Each row is a point. A path goes straight from each point to the next, and from the last back to the first. The post is the endless flat space through its rows: a point in 2 columns, a line in 3, a plane in 4, and so on, so that a path can go around it. Count how often the path circles the post. Going back the other way cancels.
In the rows, zero is written as 128.

Post, one row:
[[129 144]]
Path (20 x 2):
[[150 112]
 [140  83]
 [ 92 110]
 [ 98 169]
 [ 92 192]
 [100 130]
 [123  87]
 [164 137]
 [162 107]
 [ 97 103]
 [ 87 166]
 [120 169]
 [160 169]
 [161 190]
 [121 163]
 [ 85 134]
 [116 109]
 [139 130]
 [151 137]
 [144  86]]
Times around: 0

Post:
[[169 116  95 125 121 105  67 158  85]
 [111 134 118 121 167  94 189 133  97]
 [143 159 148 126 172 122 170 127 149]
 [148 121 161 158  85 141 142 184  92]
 [174 161 146 155 169 134 126  57 144]
 [131 136 106 127 123 102 175 111 165]
 [163  93 143 114 109 123 134 141 100]
 [124  87 147 140 173 167 133 144 121]]
Path (23 x 9):
[[141 134 155  95 136 122  97 116 139]
 [151 141 114 133 127 145 127  88 157]
 [183  83  87 130 146 154  83 172  96]
 [150  90 122 120 126  88 143 159  73]
 [169  92 185 109 109 123 103 154 105]
 [116 168 155 152 155 125 191  93 142]
 [131 136 198 162 153 146  93 128 118]
 [119 140 107 157 159 114 145 151 139]
 [166 130 136 165 132 140 166 153  93]
 [157  97 103 123 114 128 144 122 120]
 [160 116  71 136 193 111 113 189 162]
 [122 133 131 152 122 113 177 135 193]
 [118 136 186 123 145 137 146 137 129]
 [142 160 129 167 148 117 118 110 142]
 [145 173  93 118 151  38 186 133 138]
 [224 116 165 139 118 166 168  96 147]
 [142 162  93 116 166 138 131 148 101]
 [131 173 167 155 188 139 151 113 102]
 [152 196 171 190  97  75 132 110 104]
 [145 105  89 146 166 109 144 162 141]
 [142 122 135 162 179 161 177 105 130]
 [194 122 111 206  82 134 109 135 138]
 [155  60 193 124 108 147 166 132  99]]
Times around: 0

Post (17 x 18):
[[118 128 130 150 126 113 102 148  83 117 166 135 129 101 143 117  44 134]
 [ 99 141 105 145 106 122 129 121  94 121 160 103 103 136  78 116 142 136]
 [170 128 146 126 127 184  94 158 107 149  76  90 104 109 121 131 158 136]
 [154 108 148 142 222 202 165 178  85 130 165 110 116 146 199 144 157 152]
 [109 155 107 156 115 192 121 139 106 105 137 175 115 147  69  98 104  78]
 [112 125 110 124 135  94 127 117 121 150 157 113 154 110 130  80 127 140]
 [105 151 150 139  94 142 129 159 114  82 125 133 116 125 136  97 134  87]
 [ 80 160  92 134 125 131 131 135 123 124 132 112 124  73 133  94 158 148]
 [101 106 146 113 146 108  87 137 154 123 125 105 116 108  87 108  98 158]
 [136 111  48 102 112 113  74  79 122  95 217 115 116  54  96  92 119 112]
 [ 83 149 127 194  89 154  89  75 124  99 132 104 109 128 110  99 112 125]
 [133 116  95 147 111 111 145 140 150 122 153 124 133  85 119  76 158 155]
 [127 163 109 128 111 143 106 164 150  92 184 167 120 156 156 102 165 129]
 [166  97 169  78 167 125 108  99  41 104  77 135 114 127  94 132 144 198]
 [166 142 157 132 144 145 124 121 139  71 147 119 137 152 229 138  19 174]
 [123 154 150 177 144 127 150 123 162 105 119 122 190 117 111 136 123 109]
 [140 146 173 140  93 182 133 128 198 123 121 165 143 146 155 146 131  99]]
Path (29 x 18):
[[ 91 167 150 116 106 152 107 141 161  51 157 161 134  96 158  85 112 114]
 [ 98 146 144  96 130 114 105 149 150 113 173 131  94 114 160 139 118 174]
 [152 151  83 135 111 139 152 156  54 112 156 126 121 105 110  96 149  57]
 [134 126 132 157  98 130 162  92  99  87  92 157 159 105 165 139 109 133]
 [112 118  85  47 195 104  87 133 151 120 136  97 142  89 231 116  82 161]
 [ 97  99 191 139 103 163 115  89 156  83  65 117 122  98 153 110 115 155]
 [119 115 153 103 130 151  92 149 127 119 152 129 105 105 162 106  90 202]
 [153 128 123 171 111 202  77 105  75 169 140 120  81 128 128 114  91 171]
 [152 134  97  95 183 131 118 123 115 115 103 124  86 105  87  85 108 161]
 [147 149 171 182  96 135 107 126 124  93  55 103 142 154 117 145 100 124]
 [107  78 144 139 165 131 107 148  97 102 157 103 146  92 170 101  92 137]
 [169 104 143 147  86 193 137 136  90 112 135 135 116 152 106  72 127 120]
 [124 190  98  70 119 136 151  86 133 152 234 161 108 184 108 117 136 162]
 [117 147 144 137 136 123  88 144  85 121 137 172 142  81 129 106 122 104]
 [153 116 141 198 132 130 136 154 144 133 164 175 146 160 160 125  78 111]
 [ 86 146 131 147 140 132  71 109 149 120 106  93 154  76 132 156  87 151]
 [ 99 130  76 146 157 127 115 130 127 179 193 133 167 163 110  90 135 213]
 [126 161 134 145 127 163  98 104 126 102 145 119 115 125 107  97 158 158]
 [ 78 164 116 141 175 132  99 142 121 115 165  73 164 120  91 146 136 101]
 [152 150  99 104 103 144  79 142 121  97 125 128 120 120 112  96 145 152]
 [127 175 132 111 121 131  89 114  94 130 133 103 127  99 112  96 109 183]
 [121 139 185 154 145 128 138 143 135  77 142 130  95 119 188  86 134 151]
 [131 154 138 168  81 177 119 109 146 123 160  91  83 129 207  99 118 133]
 [121 121 123 126 139 143 153 204  59  76 197 134 109 125 146  82 142 110]
 [ 96 163 168 108 102 106 105 150 103 108 140 103  97 121  83  97 117 127]
 [145 178  80 137 144 148 113 138 157  98 201 142 112 123  82 102 142  91]
 [140 114 126 160 155  85  90  63 120 156 122 104 154 108  70 143 211 109]
 [124 136  73 111 117 161 111 112 133 113 166 152 110 100 186  98 128 157]
 [ 98 149 147 162 133 176  93 126 107  79 162 115 150  98 195 123 131 123]]
Times around: 4

Post (17 x 18):
[[104 104 142  90 148 170 100 113 121 146 158 113 124  98  89 132 124 160]
 [116 134 151 117 128 136 101 120 142 157  99 120 126 125 147 172 133 165]
 [165 195  98 147 119 122 130 118 166 144 190 201 169 125 164 157 117 189]
 [112 110 168 144 169 141 129 164 136 122 125 138 115 102 108 134 109 150]
 [133 131 170 118 141 193 147 142 133 122 130  98 153 127 122 167  96 153]
 [120 122 118 113 143 127 121 131 103 122 109 102 133 144 118 125  88 147]
 [104  57 120 107 132 111 121  98 161 135 129 138 156 140 122 175 129 173]
 [ 54 110 152  74 107 142 101 111 131  95 124 179 112 124 163 150 127 158]
 [143 173 142 171 139 130 185 120 155 168 153 154  98 155 151 116 113 182]
 [110 141 108 145 123 130 115  90 178 110 112 138 117 133 104 148 109 160]
 [131 166 159  86 158 119 161 130 116 117 114 135 112 113 123 143 130 150]
 [ 84 135 147 151 136 120 114 105 158 165 154 112 162 134 118 150 114 133]
 [137 163 104 129 150 150 183 161 131  81 133  93 119 117 160 157 164 168]
 [110 151 106 128 150 130 135 139 130 152 127 121  82 114 101 140 116  97]
 [ 43 129  95 109 127 115 143 133 203 147 105 109 132  92  99 113  78 171]
 [141 100 147 101 209 170  82 112 113 133 166 142  83  84 152  69  94  61]
 [157 108 121 127  36 130 234 162 185 123 125 139 159 143 150  58 177 160]]
Path, 24 rows:
[[169 175  87  90  82 103 105  95 157 104 109 140 131 166 157  90 147 132]
 [ 70 125 182 104  82 154 118 121 151 129 167 142 153 130 133 151  93 153]
 [ 79 114 130 117 129 160 157 152 131  77 137 135 131 126 162 127  79  55]
 [128 155 200 111 178 154 170 133 127 110 131  97 100  73 159 111 127 119]
 [ 82 151 174 104 123  92 146 169 159 181 137 192 117 112 163 158 133 167]
 [ 93 102 128 148 123  84  87 117 176  77 126 208 124 134 103 120 133 110]
 [ 52 118  98 164 153 150 169 134 151 176 101  92  94 127 156  83  96 148]
 [115  77 151 118 104 127 158 144 130  91 109 120 189 134 120 113  82 113]
 [162 148 105 112 114 167 105  47 134 147 238 154 126 147 113 127 122 172]
 [102 180 118  93  77 137 109 130 167 102 118 191 127 170 165 125  78 137]
 [100  65 186 145 186 166 167 185 126 117 110  92 166 121 128 123 130 100]
 [156 129 134 135 162 179 178 146 114 162 140 117 130 100 129 127 146 218]
 [141 125 175 122 156 131 158  90 149  65 147 171 103  86 115 133 162 123]
 [115 119 105  91 115  96 125 103 107 114 181 127 100 154 121 106 117  99]
 [ 88 105 196  99 169 144 107 188 130 133 163 179 138  79 123 131 140 104]
 [105 136  95  86 148 146 110  96 165 161  98 160  91  70  70 144 128 230]
 [ 95 125 158 182 178 145  96 122 146 177 129  88 165  75 128 120 102 162]
 [ 54 111 105 140 144 167 153 142 165 127 129 134 115  79 121 171 115 163]
 [153 131  96 137 120 185 112  77 152  84 108 136  83 141 113 140 162  90]
 [131 175 120 142 191 140 154 133 187 196 131 133 107 130 165 137  89 169]
 [169 122 123  94 121 126 105  93 147 162  68 141 161  91 108 143 160 154]
 [ 83 167 123 153 128 102 145 155 132  93  99  85 118 107 140 154 120 187]
 [139 154 133 161 146 103 142 157 195 121 141 144 115 105  89 144  94  89]
 [121 124 150  82 118 128  75 102 161 119 112 159 145 150 108 160 116  98]]
Times around: 3

Post (17 x 18):
[[160 148 162 126 124 117 136 175  70  85 135 140 130 174 162 134  82 137]
 [ 90  91 131 164 120  93 102 184 161 145  94 143 138 103 126  84 194 115]
 [122 171  98 128 150 119 131 149 143 119 134 164 117 156 119 158  67 110]
 [142  93 148 153 156 115 112 142 142 150 136 171 136 140 169 166 199 151]
 [138 105 176 114 177  69 107 149 155 127 109 140 148 111 144 121 159 129]
 [129 127 140 162 159  67 156 135 151 108  82 147 109 107 149  78 196 117]
 [ 94  99 156 161 156  60 147 140 143 162 111 150 171  86 141 112 194 122]
 [107 133 113 121 136 175 148 170 101 113  99  90 120 152 118 182  89 157]
 [136 112 173 152 153  92 112 107 144 126 107 134 154 158 146 142 188  70]
 [108 127 133  99  90 119 132 118 102 117 120 116  95 142 150 118  69 152]
 [117  93 107 143 113 122 138 140 181  75 129 108 118 178 123 152  79 175]
 [127 109 135 111 108 166 153 136 137  60 147 149 107 131 117 146  84 133]
 [112 114 118 118 157 140 119 130  83  97  98 161 125 165 118 120  91 159]
 [105 127  59  82 105 134 164 148 137 118 121 131 147 151 109 115  95 161]
 [ 93 151  80 129 126 104 134 122 114  87 125 106 156  89 174 101 116 143]
 [145 134  80 122 124 114 111 148  95  91 142 125 113 165  75 153 104 142]
 [ 77 129 120 114 156 145 152 139 114 127 171 112 128 152 159  92 123 135]]
Path:
[[ 77 157 104 146  95 130 163 121 117  96 166 171  91 151 152 115 124 113]
 [ 99 152 104  93 146 123  86 115  89 121 110 151 142 124 110  82 116 113]
 [ 88 108 122  94 131 110 152 136 106 122 174 217  92  72 158 104 145 221]
 [ 81 131  45 155 142 122 118 114  72  84 136 144 128 115 116 159 170 105]
 [134 124 162 120 103 134  66 167 115 100 155 150 130 130 157 148 104 166]
 [136 159 154 160 117  62 135 136 124 111  99 123 106 122 113  99 139  93]
 [102 155  81 160 180  93 170 153 148 141 152 158 148 146 135 140 161 136]
 [ 88 139  82 123 143 135 131 231  98 149 105 121 109 117 109 143 131 143]
 [119 109 137 100 170 120 110 145 173 128 173  99 140  93 117 138  98 119]
 [142 122 166 173 197  81 125 150 174 109 198 177 124 131 117 106 161 126]
 [143 119  86 137 113 120  72  93 184  99 133 158 144 148  96 217 137 135]
 [110 125 162 144  79  60 145 152  75  98  66  97 148  66 121  53  91 142]
 [109  71 150 128 174  85 136 125 131 122 112 128 156 128 146 126 110 158]
 [120 158 148  47 159  47 145  83 200 102 161  99 124 110 215  87 106 119]
 [ 73  91 114 138  73 136 147 181 160 113 122 177 128 138 143  43 131 177]
 [155 102 164 148 150  40 133 136 228  88 155 152 122 163 117  80 127 132]
 [103 103 178 150  91 139 103 235 112 211 157 118 125 139 185 106 139 114]
 [131  93 120 134 132 157 139 124 104  97 104  97 135 159 107 165 135 185]
 [129 128 120 162 141  68 156 116 155 106 162 176 131 143 156 141 138 171]
 [102 121 145 109  99  96 128 148 140 119 103 161  90 124 136 126  91 119]
 [ 64 158 141 137 128  93 138 130 151 133  83 128 161 106  95 140 122  99]
 [124 142  43 134 146 154 118 142 141  71 130 144 170 115 128 144 140 147]
 [134 120 173 120 115 117 143 169 137  80 134 115  84 173 113  69  46 168]
 [ 90 131 151 122 133 114 147 119 193  81 124 103 147 127 108 113 129 100]]
Times around: 0

Post (17 x 18):
[[168 168  91 110 141 113 134 113 109 120  85 107 134  95 110 143 162 126]
 [139 116 126 132  81 132 137 160 128 168 130 117 126 118 154 121 131 115]
 [124 120 125 150 146  89 130  69 131 137  99 132  74 121 101 178 114 129]
 [156 142 175 137 123  82 147 116 124 137 152 134 141 124 134 126 112 103]
 [129 121 116 132 145  98 148  80 118 129 177 134 105  86  95 141 113 112]
 [116 178 120  78 102 156 145 156  95 115 124 160 142 132 123 108  95 169]
 [134 114 165 133  81  98 109 111 111 147 119 111 106 117 119 115 120 122]
 [153 129 171 111 130 127 106 105 120 145 143 156 101 126 149 105 168  82]
 [155 128 170 148 118  67 166 119  97 152 133 121  77  93 137 125 140 149]
 [182 105 148 155 141 116 120  76 136 102 150 128 121 116 127 100 193 127]
 [168 124 138  86 121  93 144 122 103 118  97 123 128 173  86 140 117 147]
 [158 138 170 127  86 126 141 109  96 130 130 148 150 101 101 157 133 148]
 [153 135 177 115 121 116 157 127  87 119 142 111 112 114 134 143 103 160]
 [105 136 126 127 104  97 137  87 105 128 168 133  68 170 145 150 130  85]
 [129 170  73 137 165 186 128 137  97 131 134 143 145 127  82 108 112  91]
 [159 112 166 140 112 118 154  89  97 182  99 158 141 110 161 114  94 124]
 [ 85 165 137  74 111 161 134 177  53 105 128 151 191 134 114 138 125 151]]
Path, 28 rows:
[[117 103  94 139 131 128 108 144 101 108 140 135 152 129 108 110 169 115]
 [173 127 185 117 132  99 172 115  57 120 124 131 105 111 102 148 140 131]
 [182  64 135  84 114 136  98 136 117  98 123 115 137 167 114 135 148 132]
 [188  85 161 135 177   8 140 110  78 149 197  79  98 165 135 143 161  41]
 [135 136 121 151 161 125 135  67  54 143 157  92 103  71 124 117 134  95]
 [ 99 150 104  82 101 143 113  88  85 154 110 148 113 115 138 146 166  89]
 [108 174 138  82 119 151 145 168 113 166 134 110 155 113 148  72  97 115]
 [127 147 123  88 118  91 199  95 113 116 165 122  88 126 173 138 142  92]
 [164 123 149 157  61 142 145  88 125 174  99 144 140 111 136 194 161 101]
 [176 140 209  81 109  95 138 141 105 150 124 130 172  81  98 133 131 165]
 [127 148 163 107 149  78 121  86  82 102 183 144  35  95  30 159 154 146]
 [ 91 130 113  77 200  52  97  95  70 121  70 132  73 172 115 162 110 127]
 [149 202 162  37 133 106 123 126  93 155 118 161 102 160 121 137 123 122]
 [118 120 164 138  89  39  84  80 161 126 182  92 105 113  41  97 166  61]
 [110 138 120 111 107 107 129 124 109 127 102 117 170 159  82 153  76  51]
 [121  94 169 137  71 136 139 171 145 148 137 146 126 112  93 123 135 159]
 [121 176 168  86 163  83 140  91 123 176 141 149 134  88 190 141 168  73]
 [116 127 139  96  74 154 125 142  90 149 155 152 114 138 139  95 152 146]
 [164 150 154 116  98 101 143 121 102 158  78  82  87 143 115 151 151  80]
 [157 109 110 157 112 128 185 139 116 143 169  92 128 115 157  95 152  97]
 [134 136 170 109  51  97 144  97 109 146 119 116  99 112 147 134 117 161]
 [143 139 159  83  96 131  92 150 119 197  70 148 189 109 113 124 137 134]
 [130 104 112 161 144 160 122 105 151 144 116 169 107 147 167 118 114 142]
 [145  78  64 144  57 132 153 100 134 173 187 134 148 144 123 100  63 159]
 [143 199 141  99  91 143 140 139  98 156 117 131 130 100 104 108 179 119]
 [113 180 110 117 139 135 162 128 125 142 122 145 123 121 164 100 183  98]
 [136 161 136 126  66 169 123 160 141 154 144 151 171  53 120  86 119 165]
 [205 180 209 134  60 101 165 164  98 132 149 131 122 143 100 165  84 171]]
Times around: 0
